Rows are points. The ring and each string are closed loops that go straight from each point to the next, and from the last back to the first. Before rounding, they use only three directions, however many columns there are. Count how often each string passes through the ring. Passing back the other way cancels.

Ring:
[[-24 -65  50 -19]
 [-50 -46  58 -18]
 [-43   7  35   4]
 [ -6  55  -8  18]
 [ 22  50 -30  -6]
 [ 35   3 -22 -25]
 [ 16 -51  18 -15]]
String:
[[ 53 -53  -2  -2]
 [ 18 -63  19 -29]
 [ 31 -81  28   9]
 [ 15 -61  31  17]
 [ -3 -35  27   0]
 [-11 -68  51  16]
 [-52 -98  82 -23]
 [-76 -90  85 -60]
 [-36 -33  39 -33]
 [-21 -15  26 -12]
 [-45 -24  40 -37]
 [-74 -18  58 -29]
 [-51  21  41  36]
 [-28  40  21  50]
 [-42  57  17  26]
 [-29  43   7  -1]
 [-15   4  11 -22]
 [  7  28  -4  21]
 [ 22  75 -31  36]
 [ 36 103 -56  24]
 [ 17  62 -39 -35]
 [  5  19 -12 -35]
 [ 22  20 -14   3]
 [ 45  29 -34   1]
 [ 58  21 -38   5]
 [ 27   4  -8  10]
 [ 16  -5   0  -1]
 [ 41 -20  -8   5]]
Times through: 2
String (29 x 4):
[[-58 -47  57 -47]
 [-20 -14  25 -15]
 [-30  -6  37  25]
 [-66   1  55  15]
 [-71  12  47  -9]
 [-50  38  28  17]
 [-25  68   7  53]
 [ -4  40   0  30]
 [ -7   6   9  -7]
 [-13  42  -7 -17]
 [  5  69 -27  -4]
 [ 26  92 -50   3]
 [  6  38 -22 -37]
 [  3  10  -2 -17]
 [ 28  26 -21   4]
 [ 49  33 -39  -5]
 [ 41   9 -35 -51]
 [ 14 -12  -8 -49]
 [  2  -8   7 -16]
 [ 15 -12   3  -8]
 [ -2 -26  13 -36]
 [  7 -56  19 -45]
 [ 29 -76  24  -2]
 [ 17 -58  28  14]
 [ -2 -26  21  -3]
 [-14 -33  29 -20]
 [-16 -51  44   5]
 [-45 -75  70 -12]
 [-79 -83  85 -56]]
Times through: 1

Ring:
[[ -4 -37 -10  63  50   3]
 [ 12  38 -35 -22  25  21]
 [ 10  30  13 -43   5  46]
 [ 17  -3  53 -22  -2  32]
 [ 36 -30  47  23   9 -25]
 [ 10 -58  24  72  39 -18]]
String, 30 rows:
[[ 71  31  37 -48 -21 -42]
 [ 54 -25  64   8  -6 -42]
 [ 44 -44  56  38  10 -45]
 [ 44 -38  34  44  18 -54]
 [ 37 -10  10  21  19 -34]
 [ 10 -29  18  35  29   2]
 [  1 -37  22  41  33  15]
 [ 21 -12  -8  31  32 -19]
 [ 24  -7 -28  38  40 -32]
 [ 20  -9 -25  38  40 -24]
 [ 19  -3   0  14  25  -4]
 [-13 -58  21  68  46  21]
 [-28 -96  19 121  68  14]
 [-25 -98  30 117  63  13]
 [-10 -71  32  80  45  11]
 [ 32   0   8   6  16 -18]
 [ 56  11  10  -5   5 -49]
 [ 33   6  13  -6  11 -11]
 [ -6 -62  52  55  30  24]
 [ 10 -41  53  30  17  13]
 [ 21 -10  31   2  11   7]
 [ 51  33  27 -49 -13 -12]
 [ 39  12  75 -53 -25  20]
 [ -5 -43  92   4   1  60]
 [ 20   1  69 -38 -13  39]
 [ 36  26  46 -54 -16  18]
 [ 32  18  24 -30   0   5]
 [  3 -29  36  22  22  26]
 [ -1 -38  43  30  23  28]
 [ 48  30  17 -38  -5 -17]]
Times through: 0

Ring:
[[  8   0  35 -12 -30  34  61 -21  -9]
 [  9   6  37 -16 -45  35  77 -30 -16]
 [ 12  12  30 -15 -47  20  68 -33 -12]
 [ 15  12  15  -7 -28  -2  35 -24   3]
 [ 14   7  -3   3  -1 -19   0 -10  20]
 [ 11  -3 -24  16  36 -30 -39  12  39]
 [  9 -10 -26  20  51 -28 -52  21  45]
 [  9 -14 -14  17  49 -18 -47  20  42]
 [ 10 -13   4   9  33  -4 -26  12  31]
 [  9  -9  23  -2   6  15  12  -3  14]]
String, 26 rows:
[[   7    4   -3    2   -8    3   29  -10    8]
 [  15   12   -1    0  -13  -18   11  -16   15]
 [  21   11   -3    3    1  -34  -19  -11   28]
 [  20    5    1    4   10  -31  -27   -5   31]
 [  13    0   -2    6   12  -15  -12   -1   25]
 [   6   -3  -12   10   18   -7   -4    4   23]
 [   2   -9  -36   22   44  -17  -28   20   35]
 [  10  -15  -47   33   85  -53 -101   38   68]
 [  13  -12  -21   21   61  -36  -74   25   54]
 [  12   -6   -1    8   26  -14  -26    7   31]
 [  16  -17   -6   18   65  -32  -82   26   56]
 [  11  -19   -5   16   58  -17  -60   25   47]
 [   2  -13   -8   12   30    6   -5   12   24]
 [   5   -8    2    6   14    8    8    3   17]
 [  12   -6   19   -1    6    7    5   -4   17]
 [  16   -8   49  -12   -7   22   17  -12    9]
 [   7   -6   37  -10  -18   36   50  -14   -4]
 [   2   -4   20   -6  -19   36   60  -13   -7]
 [   9   -1   13   -2   -6    9   24   -9    9]
 [  14    5   43  -16  -38   24   55  -28   -7]
 [  15   11   57  -25  -64   38   89  -43  -23]
 [  10   16   54  -28  -82   49  121  -51  -37]
 [   4    6   13   -7  -33   28   71  -22  -12]
 [   9    5   14   -5  -20   12   41  -17    1]
 [  18   10   28  -11  -30    2   33  -26    3]
 [  10    4    9   -2  -11    3   26  -13    8]]
Times through: 1
String (27 x 9):
[[  8   5  53 -23 -59  53 102 -37 -28]
 [ 17  10  60 -25 -60  34  79 -41 -19]
 [ 15  14  60 -28 -73  41 100 -48 -28]
 [ 16  11  42 -18 -48  21  64 -35 -11]
 [ 10   4  15  -5 -18  11  38 -16   3]
 [  4   3   4  -2 -18  16  49 -14  -1]
 [ 17  18  29 -16 -52   8  62 -38  -9]
 [ 27  22  38 -18 -50 -13  34 -41   1]
 [ 19   9  17  -5 -15 -11  10 -18  14]
 [ 27  17  16  -6 -17 -36 -11 -24  23]
 [ 19  10  -8   5   5 -35 -20  -8  29]
 [ 21   6  -5   7  16 -38 -37  -3  36]
 [ 12   0  -4   7  14 -14 -11   0  25]
 [  4  -4 -17  12  20  -5  -2   6  22]
 [  7 -10 -42  27  61 -37 -63  27  51]
 [ 11 -13 -39  29  76 -49 -92  33  63]
 [ 15  -6  -2  10  33 -24 -43   9  39]
 [ 10  -6  -4   9  25 -11 -20   7  29]
 [ 15  -8   4   8  32 -18 -39   9  37]
 [  8  -7  -2   8  20  -2  -7   5  23]
 [  3 -10  -8  10  23   6   1   9  21]
 [  9 -17  13   7  35   4 -25  13  30]
 [ 18 -11  41  -5  14   6 -17  -1  25]
 [ 13  -6  29  -5   0  11  11  -7  13]
 [  6  -4   8   1   0  12  23  -5  10]
 [  3  -4   7   0  -5  21  37  -6   4]
 [  4  -2  28 -10 -28  39  68 -19 -11]]
Times through: 4

Ring:
[[ 20  20 -14  14   2  11 -23  20 -22  14 -31  -6]
 [ 12 -12   6  -3 -23  11  17  40 -80   8   1 -28]
 [ -6 -23   4 -21 -63  -7  35  73 -95  -2  34 -38]
 [ -1   4  -7 -25 -75 -21  21  85 -56   8  13 -25]
 [ 23  48 -19 -11 -51 -21 -14  67   8  32 -45   2]
 [ 29  56 -26   7 -19  -9 -36  40  27  31 -61  11]]
String:
[[  -3  -30   15  -30  -75   -7   53   82 -115    3   36  -45]
 [   9   -2    5  -22  -61   -9   29   72  -73   15    3  -28]
 [   6    4   -4  -15  -54  -10   15   67  -56   11    2  -22]
 [ -19  -16  -11  -24  -77  -21   23   87  -74  -11   46  -34]
 [ -15   -6  -10  -35  -99  -32   31  105  -67   -1   38  -32]
 [  12   27   -7  -31  -88  -30   20   96  -32   27  -15  -15]
 [  26   33   -7  -12  -46  -11    1   61  -21   32  -39   -7]
 [   5   13  -14   -7  -42  -10   -3   58  -35    9   -5  -15]
 [   8   32  -23  -10  -54  -21  -12   69   -6   15  -17   -6]
 [  35   72  -25   -7  -46  -24  -29   63   40   45  -74   15]
 [  55   94  -24    0  -29  -18  -41   49   66   63 -113   28]
 [  48   94  -34    9  -17  -16  -55   40   77   54 -107   31]
 [  15   50  -36   10  -19  -13  -45   41   30   16  -40    9]
 [   4   23  -26    4  -26   -8  -24   45  -11    5  -11   -6]
 [  18   46  -34   19    1   -2  -50   24   27   15  -45   10]
 [  35   58  -30   27   21    9  -57    6   37   28  -74   18]
 [  42   47  -10   11    0    8  -25   23    3   39  -72    7]
 [  18   21  -12    3  -20    1  -12   39  -26   16  -26   -9]
 [   0    2  -18    7  -17    3  -14   37  -40   -4    5  -17]
 [  16    4   -8   17   10   20  -15   13  -45    6  -17  -14]
 [  39   15    8   12   12   25   -2   10  -49   31  -51  -10]
 [  27   13    3    1  -16   10    4   34  -49   24  -33  -14]
 [   7    5   -9   -4  -33   -2    2   50  -48    7   -2  -19]
 [  -8  -29   -1   -6  -34    6   20   49  -93  -11   36  -36]
 [   1  -37   17  -14  -40   11   42   52 -121   -2   31  -44]
 [   5  -29   18  -19  -50    6   46   61 -115    6   22  -42]
 [  10  -19   17  -23  -57    0   45   68 -103   13   12  -37]]
Times through: 4
